Each row of a before or after table is a point. The points were changed in one or more steps. Then noise was added and the rows were shuffled. The steps act on how far a point lies along the listed directions, d1 being the first. Write out the steps. A step turns or swaps two directions, mirrors them in a line or flattens them onto one, adds a multiple of one to another, or multiplies one. Angles are multiples of 10 degrees, from the lower direction toward the higher: turns from -170 to 170, lines from 10 to 170 but not 90. Use the fewest steps. Two steps may share a direction if one is a turn and the other turns, adds or multiplies; they go together, in the order done. Otherwise the lowest direction goes first.

Directions:
(1): [ 33 -20]
(2): [-20 -33]
Before (12 x 2):
[[ -4 -23]
 [ 60  12]
 [-17 -51]
 [-12 -31]
 [  2  -9]
 [ 18  29]
 [-22  10]
 [ -6  29]
 [ 41  20]
 [ 14  15]
 [ 16  42]
 [ 12 -20]]
After (12 x 2):
[[  2  -8]
 [ -7  29]
 [-33  30]
 [-18   8]
 [ 12 -20]
 [ 24 -22]
 [-59 -15]
 [ -2 -23]
 [ 38 -38]
 [ 16  18]
 [-29  17]
 [-45   1]]
Steps: swap d1 and d2

Directions:
(1): [ 35 -39 -14  -3]
(2): [28 19  5 43]
Before (10 x 4):
[[ -6   5  -1   0]
 [-12   9   6  -6]
 [ -3   7   7  -2]
 [  8   4   2  10]
 [  9  -3   0  11]
 [ 19 -14  -5   4]
 [  2   9   7   3]
 [  9  -6  -2   5]
 [-15  22   3   1]
 [  0   5   0  -1]]
After (10 x 4):
[[-16  16   2  -1]
 [ 28  -7  -1  25]
 [-38  27  13 -12]
 [ 26 -18  -6  11]
 [ 55 -44 -15   9]
 [-13  19  11  -1]
 [ 19  10   3  26]
 [ -3  24  11  12]
 [ -4  10   1   1]
 [-49  60  17   6]]
Steps: multiply d1 by 3; multiply d2 by 2.5

Directions:
(1): [ -1  31   5  22 -39 -38]
(2): [-46  36  16 -18  22   0]
(3): [-30 -31  37  27 -17  15]
(4): [ -2 -16  13 -54 -32 -10]
Before (9 x 6):
[[ 16  -8 -11   5 -20 -12]
 [ -9  13   8   8   2   0]
 [ -2 -25  12  30 -16  13]
 [-52  59  21  -8  26   2]
 [ 18   0   0  14  -6 -12]
 [  1 -15  -2   6 -31 -13]
 [  3 -30  11 -18 -17  23]
 [ -1  16  -2   9   5  -2]
 [-35 -15  39  25 -19 -10]]
After (9 x 6):
[[-35 -13  38  24 -21  -9]
 [ 18   0   0  18  -4 -12]
 [-51  60  20  -4  26   2]
 [  0 -25  10  33 -15  10]
 [  0  16  -2  13   6  -2]
 [ 14  -8 -11   4 -23 -12]
 [  4 -34  13 -24 -23  20]
 [ -8  15   7  10   3   0]
 [ -3 -15   0   4 -35 -13]]
Steps: multiply d4 by 1.3

Directions:
(1): [-37 -20 -38 -28 -13 -22 -19 -31]
(2): [ -2   1  11 -27 -25  40  44 -31]
Before (8 x 8):
[[ 60  29  47  41  23  31  -2  38]
 [-36 -23  -8 -43 -22   0  15 -45]
 [-44 -21 -26 -45 -49  14  21 -39]
 [-20 -10  -9 -46 -32  17  31 -51]
 [ 13  12  40   4   9  46  35   7]
 [ 23  14  13   9   0   4  14   9]
 [  7  13   7   4  -6  22  38   8]
 [ 13  16  23   1  -8  31  41   5]]
After (8 x 8):
[[-18  -5   8 -14   1  22  14 -13]
 [-16  -5   4 -27 -41  36  42 -20]
 [  7   4  -2  -1  -4 -11   2  -1]
 [-10   4  -1 -14 -13  13  25 -12]
 [-11 -11  19 -28 -16  19  33 -27]
 [ 17   4  -1  11  12  -4 -36   6]
 [ -6   0   7 -36 -27  28  43 -38]
 [ -8   1 -11  -6 -10  10  27  -4]]
Steps: flatten d1 and d2 onto the line at 80 degrees

Directions:
(1): [ -8 -60   6 -28  17  -8  27  21  22]
(2): [ -4   1  -2  17 -19 -42 -13  59 -19]
(3): [ 53 -25  21  10   5  33 -31  16 -12]
(4): [-32 -15  56  16 -28  10  10 -12 -24]
(5): [-12  29  21   5  57  17  21  28 -15]
(6): [ 48  11  24  -3  -2 -38  41 -16  -6]
Before (11 x 9):
[[ 17 -28  -9 -26  35 -37  28  37   9]
 [-10 -24  41  25 -22  -6   2   3 -20]
 [ -3  11  47  17   5  14 -10  14 -28]
 [-32 -20  -9 -15 -34  39 -36 -42  26]
 [-13  -8 -18 -17 -10  12   7 -48  38]
 [-28 -11   9 -17   1 -39  34  30  -1]
 [ 17 -25  48  -5  19  23  26  -3  -7]
 [ 19 -10 -25 -16  12 -21  28   2 -11]
 [-32 -14  12   0   7   9 -17  -8  -2]
 [ 24  -7  38  10  23  29   7  -7 -18]
 [-42  -6  23   8 -12  22  -9 -24 -23]]
After (11 x 9):
[[ -4 -38 -12 -24 -14  50 -41 -21  30]
 [  1  24 -38 -14  -9 -45   4  19   6]
 [-20 -18 -14 -14  18   1 -20  -1  12]
 [ 18  24 -18   5  -8 -14  11 -15 -29]
 [ 28  60 -32  11  12 -33 -10   5 -14]
 [  4  -8 -13  -5 -17  26 -11 -52  28]
 [ 15 -41  -7  -7  24 -19   8  31  13]
 [ 28   6  -4 -18  51  11  27   4  14]
 [-15 -13  22 -15  37  -2  18  34   3]
 [-25 -48 -15 -27  19   5   5   1  12]
 [ 10   0  12 -10  51  16  24   3  -2]]
Steps: turn d1 and d4 by -110 degrees; turn d3 and d5 by 40 degrees

Directions:
(1): [-11 -15  16  18  60  29 -21   1 -30  -4  17]
(2): [ 28 -15  -3  -5  23 -14 -16 -16  22 -53 -37]
(3): [35 14 60 -9 13 -4 40  9  4  2  5]
(4): [ -3  35 -23  14   3  19  25  45 -23 -29 -24]
(5): [ 16  12 -32  -7  16  -1  38 -54 -29   5   4]
Before (13 x 11):
[[ 12 -15  18   5  16   2 -24 -12   6 -11   1]
 [  4 -17   3  -2  -6 -13 -12 -11  29  -8  -8]
 [  1   0  -8 -11  -9  -7  18  -8   8   6  -2]
 [-16  -8  18  -4 -12   0 -21  25  10   7   2]
 [ 29 -12  32 -17   3  -8   5 -11  11  -4   2]
 [  7   9  22  -4   0   5   7  25   8 -17 -22]
 [ -8   5 -11   5  15   9   0  15 -10 -20  -9]
 [  8  20  -4   1 -28  -6  28  16  -2   3  -3]
 [ -9  13   2   7  10   9  14  12 -12  22  24]
 [ 14   3  25   6  48  17  21  -7 -28  14  28]
 [ 34  -8  41  -3  49   3   9 -18  -1  -6   5]
 [ 17  16  -5  13  20   3  26   7 -20 -25  -3]
 [  1   8 -15  16  31  17  22  21 -29 -19 -12]]
After (13 x 11):
[[  8   9  11  16  10   6   8  37  -4 -27  -4]
 [ -4  -4  18   8   3  11 -16  -1  -6  19  21]
 [-14  12  -8   7   8  12   1  21 -12  -6  -3]
 [  0  20  14  -4  -9  11  28  17 -13  13   0]
 [ 15  -8  39 -16 -10  -1   6   3   6  17  16]
 [ 12  -9  57   1  31  10  -3  18   9  14  16]
 [ 20  16  -6   2 -19 -13  23   6   4 -19 -14]
 [ -4   4  -4  17  25  17   7  42 -19 -23 -14]
 [ 17   4  -8   2  31  -4   9 -13  -2 -22  -6]
 [-14  -8   6   2 -22  -4   0  -2  16  28  14]
 [  2  -7  -3 -12  -8 -11   6   1  18  -2  -7]
 [ -3   7  -9 -10  -2   3  16 -23 -21  20  14]
 [ 25 -11  38   8  57   7  -3   3  -1 -19   3]]
Steps: turn d2 and d5 by -130 degrees

Directions:
(1): [-44   6 -27  -3  29 -15   1 -13  29   3 -14  20]
(2): [ -2   1  17   7  -6  -9 -60  11  -2   2  -1  34]
(3): [-15  13  26  15  -7  32  -9 -25  30 -34   9 -13]
(4): [-25  31  32  13  12 -21  13 -14 -35  10  18   1]
(5): [ 19   9  28 -25  -4 -43  13   7  35 -13   5   4]
Before (10 x 12):
[[ -6 -12   4  15  -2  10 -17   8 -11  -8   1   1]
 [ 19  -9   3 -11  -6  -7  21   7   9  11  -5  -4]
 [-13  21   4  23  -3  21  13 -15 -13  11  11 -12]
 [ 14  -4   2 -20  -7 -37 -33  34 -24  28  -2  22]
 [  4  -2  -1   8   0  21   9 -10  12  -9  -2  -9]
 [  9   2  15  -6  -2   3   9  -3  10  -6   2 -14]
 [ -9   2   3  -9   1  -3   7  -8  23  -6   2   5]
 [-28   5 -12  -2   6 -13   8 -12  28 -10 -17  -1]
 [-10  27  43   3   1 -30  19 -11 -18  14  18 -11]
 [-23   5  10   7  14 -15  -2 -10  28  -9  -3  -1]]
After (10 x 12):
[[ 21 -13   4 -11  -9 -11  -1  13   9  14  -8  10]
 [ 11  -9 -14   0   3  10  21  -1   1   4  -7  -9]
 [-10  -7   7  16   0  16  -3   0  -9 -13   4  -9]
 [ -8  25  40   2   1 -33  16  -8 -20  18  16  -8]
 [ 15  -3   6 -11   0  -5  15   3   2   3  -1 -13]
 [-21   4   2   4  17 -18  18 -10  23  -4  -3 -10]
 [ -6  15  -9  16   1  10  21  -6 -24  23   7 -10]
 [ -6  14  39   0 -16  -6 -60   9   5  -8   9  19]
 [-24   1 -20  -6   8 -21  15  -6  21  -2 -20  -1]
 [ -6  -1  -4 -12   3  -8  16  -5  18   0   0   3]]
Steps: turn d2 and d3 by 70 degrees; add 0.3 times d3 to d4

Directions:
(1): [ -6   4 -14   1  10  37   1 -60 -42  15  -3 -17  -7   5]
(2): [  7 -14 -26   5 -25 -10 -56   1  -8 -23  26 -37  11  -9]
Before (9 x 14):
[[  1   3   5   4   4 -10   0   8  16 -13   2   4   4  -6]
 [ -4  -2  19  -6  -6 -24 -11  26  31 -12  10  14   0  -3]
 [  4  -1   0   3 -12 -21 -10  30  23 -16  12  -6  13  -4]
 [-14   1 -15  -2   7  42  10 -60 -50  13   0 -35  -4   7]
 [ 11  -8   4  -7   1  -9  -4  29  16   2  -4  11   9  -3]
 [  3  -4   9   1  -1   1  -2  16   6  -4  -3  16  -4   6]
 [ -8   1 -24   0  -2  18 -26 -34 -24   2  12 -14  -4  -3]
 [  6  -7  -4   2  -7  -6 -10  -6   6  -2  -4 -15  -2  -5]
 [  6  -4   8  -8  -8 -24   7  33  21  -2  -4   8  13  10]]
After (9 x 14):
[[ -9   3  29 -10   8 -14  14  13  28   2  -3  29  -7   3]
 [  3   2  15  -8   3 -11  29  16  13  10 -15  17   7  15]
 [ -1   6  13   0   1 -18  19  30  28  -4  -2  13   6   2]
 [  9  -2   9  -7  10   1  14  18  13  12 -11  20   6   0]
 [  5  -4   0   1  -4 -11  -8   2  13  -4  -7  -8   2  -4]
 [ -6 -12 -31   2 -19  17 -36 -33 -37 -15  21 -58   7  -2]
 [ -3  -5 -24   1 -12  -4 -41  -4  -7 -14  21 -16   3  -9]
 [ -2   5   8   4  11  -6  10   5  14  -8  -3   9   2  -4]
 [ -1  -2   9  -1   5   5   7   9  -3   2  -8  19  -6   6]]
Steps: turn d1 and d2 by 50 degrees

Directions:
(1): [-52 -11 -10  -4  24 -60   0  -3  -4 -29   4  16 -26  10  16  -3  12  47]
(2): [-20   8  -2 -20  11  28 -35  50  25 -10   8 -60  16   7 -10   1   7  36]
(3): [-16  -8  35  -3  37  -1  -2  -6  38   0 -55  -4  16 -17  43   3 -39 -15]
(4): [ -8 -38   9   2  39  20   7   7 -46 -28   1  15  53  39 -15  -7  -1 -10]
Before (11 x 18):
[[ -3  -8  11  -6  16  29  -1   8 -24 -16  -8  -2  32  22  -3  -6 -10  -8]
 [ 11   8 -11  15  -7  -1  -7   6  -6   7  12   3 -11  -1 -13   5  14   4]
 [ 28  -6  21   7  -4  33  -8   4 -18  11  -6  -4  31  10  -4  -7 -13 -31]
 [-31 -17   4   6  20 -26   7  -7   3 -31 -15  17  -6  10   8   0  -8  16]
 [ 30  22  -1  -6 -34  24   2   3  17  31  15  -5  -2 -15 -10  -1  14 -11]
 [ 31  -6   7  11 -15  25  18 -16 -22   5   8  12  17   1 -27   1  -2 -27]
 [-13  -9   9  -8  18   1 -13   6  -1 -22 -13 -12  28  17   3 -13  -5  -7]
 [ -7  28  17  -4 -15 -30   3 -12  52  26 -20  -6 -43 -49  24   4 -20  -3]
 [ 33  -2  -1  -6  -8  44  -5   8  -9  12  12 -12  26  15  -6   0   0 -30]
 [ 31 -12  -3   6  -2  35  13  11 -31   8  13   5  31  21 -25  -8  -4 -37]
 [  9  -5   0  -5  -3  32 -14  33  -8  -1  15 -19  25   3 -16  -6  18   4]]
After (11 x 18):
[[ 27 -21   2  -6  10  57  -3  13 -32  -3  14  -6  51  32 -15  -5   2 -34]
 [ 12 -24   8   1  15  34   1  26 -35 -16  13   6  45  20 -22  -9  16 -10]
 [  4 -12  12   2  10  16  13 -14 -33  -9 -10  23  25  20   4  -6 -13 -26]
 [  9   5  -9  12  -4   3 -10  12  -8   5  15  -4  -5   1 -13   4  16   5]
 [ 28 -19   1   6   2  35  19   8 -40   2  11   9  36  23 -24 -10  -5 -40]
 [-23  23  18 -21   5  -5 -21  31  60  12 -12 -49 -17 -34  11   3 -15  21]
 [ 15   2   3 -15  -3  52 -14  36   0   9  22 -27  41  12 -26  -2  18   6]
 [ 27 -17  23   8   6  39  -6  10 -32   3  -6  -3  46  22  -6  -9 -14 -34]
 [ -1 -10   7  -1  12  -9   3 -16 -10 -20 -18   9  19  11   8 -11 -11 -21]
 [ 27  -6   8  10 -10  30   9  -7 -18   2  10  -1  20   2 -27  -1  -2 -21]
 [-16   1   1  13 -11 -48  17 -29  23 -10 -17  28 -42 -15  21   5  -8  10]]
Steps: add -1 times d1 to d2; turn d2 and d4 by 60 degrees

Directions:
(1): [ 21 -12  30   2  20  10 -30  35  -7 -27 -16 -18  35  31  27   3  13 -60
   3   5]
(2): [ 51 -20 -13 -14 -36   2  -9 -53  -8 -24 -10  -2  16   5  24  -1 -29   5
 -21 -41]
(3): [ -5  57   3   1  45  18   3 -12   5  -3 -20 -22   7 -29 -25   8  -9 -19
 -12 -57]
(4): [ 21   0  23 -29  -8  30   7  12  -1 -52   9   5 -55 -26 -10   9  35   1
 -35  11]
(5): [ -9   8 -19  -2 -11  41 -20  21 -17  22 -49 -31 -27   7  40  39 -10  30
   4   5]
(6): [ 30  -1  26 -27  18 -57 -22 -19 -34  45 -17 -16 -33 -13  -6   4   4 -15
  -6  14]
Before (12 x 20):
[[ -1  11  -5 -13  -9   6   4   7 -23  38 -15 -21 -44 -14   5  29   7  24
   -6  13]
 [  1   8   0 -22   9 -31  -5 -33 -18  34  -2 -12  -6 -12 -13  -4  -4   7
  -11 -14]
 [  0 -13 -14  15 -10 -18  28 -27  26 -14  34  20   5  -9 -31 -12  -4  21
   -2   2]
 [ -3  12  -2  -1  21 -12   3   3  -1   8  20  10  18   3 -16  -2   8   6
   10  12]
 [-21  20  -4   5  23  42  16   4   9 -25   4  -2  -9 -12 -11   6  15   5
  -11 -15]
 [-24   4 -19  10   1 -28   4 -18   3  54   7   5  -6   1 -10  -2 -23  22
   20  19]
 [  9   7  12   6  23 -16   5  -8   9 -13   7   6  15   2 -15  -8   2 -14
    4 -15]
 [-20  -6   7   4   1 -19  -1  18  -6  39  17   8 -26  -5  -9   6  11  29
   18  47]
 [  5  -3  -1  -6   3  10  -4   2   1   1  -4 -19  -8   5   2  19   1 -11
    3   6]
 [ 22 -10 -32 -24 -35   1  -7 -44 -14  22 -31 -11 -35   6  29  35 -29  42
  -10 -11]
 [  6  -4  -3  -2   2  10 -17  23   9 -16  -5  -8  -2  11   8   4   9  -9
   -3  -4]
 [-28  -9 -12   9 -20  -1  14  -1   5  11  13  17   5   7   1  -2  -1  23
    5   6]]
After (12 x 20):
[[  4   5  -6  -5   5  17  -7   4  -2   6 -16 -27 -14   3   5  25  -3  -5
    2   1]
 [ -5  -3  -9 -18  -2 -30   2 -33 -16  34   7  -4  -6  -7 -14  -8  -2  17
  -10  -2]
 [-22  44  -1   6  44  52  17   3   8 -26 -11 -15  -6 -23 -18  13  12  -9
  -15 -39]
 [-16  33 -22 -12  -9  37   2  13 -28  46 -41 -38 -57 -22  19  52  -1  47
   -7  -1]
 [  6   6  -1  -3  11  13 -21  22   6  -9 -16 -18  -8   7   9  10   5 -11
   -4 -13]
 [ 12 -10 -44 -18 -44  37 -21 -23 -20  24 -59 -30 -42  16  58  58 -35  58
   -7  -7]
 [-25 -37 -29  14 -39 -30   9 -11   2  52  23  26 -11  21   7  -9 -19  45
   31  56]
 [-27 -25 -11   7 -30  -3  14   5   7   5  20  25   8  18   8  -3   2  22
   10  19]
 [ -2   1  -3   0  12 -24   5  -1   3   6  37  23  19   6 -20 -10  12   7
   11  22]
 [-28  -7  -5   5 -10 -12   8  12   0  42  18   9 -33  -6 -11   9   6  50
   21  49]
 [ 13   0  17   6  23 -34  11 -15   9 -17  26  20  25   0 -27 -23   6 -22
    3 -12]
 [  1 -18  -5  20  -3 -26  36 -30  39 -33  57  35  27  -6 -48 -30   2   1
   -4   1]]
Steps: turn d1 and d6 by 20 degrees; add 0.3 times d2 to d1; add 1.5 times d4 to d3; multiply d5 by 2
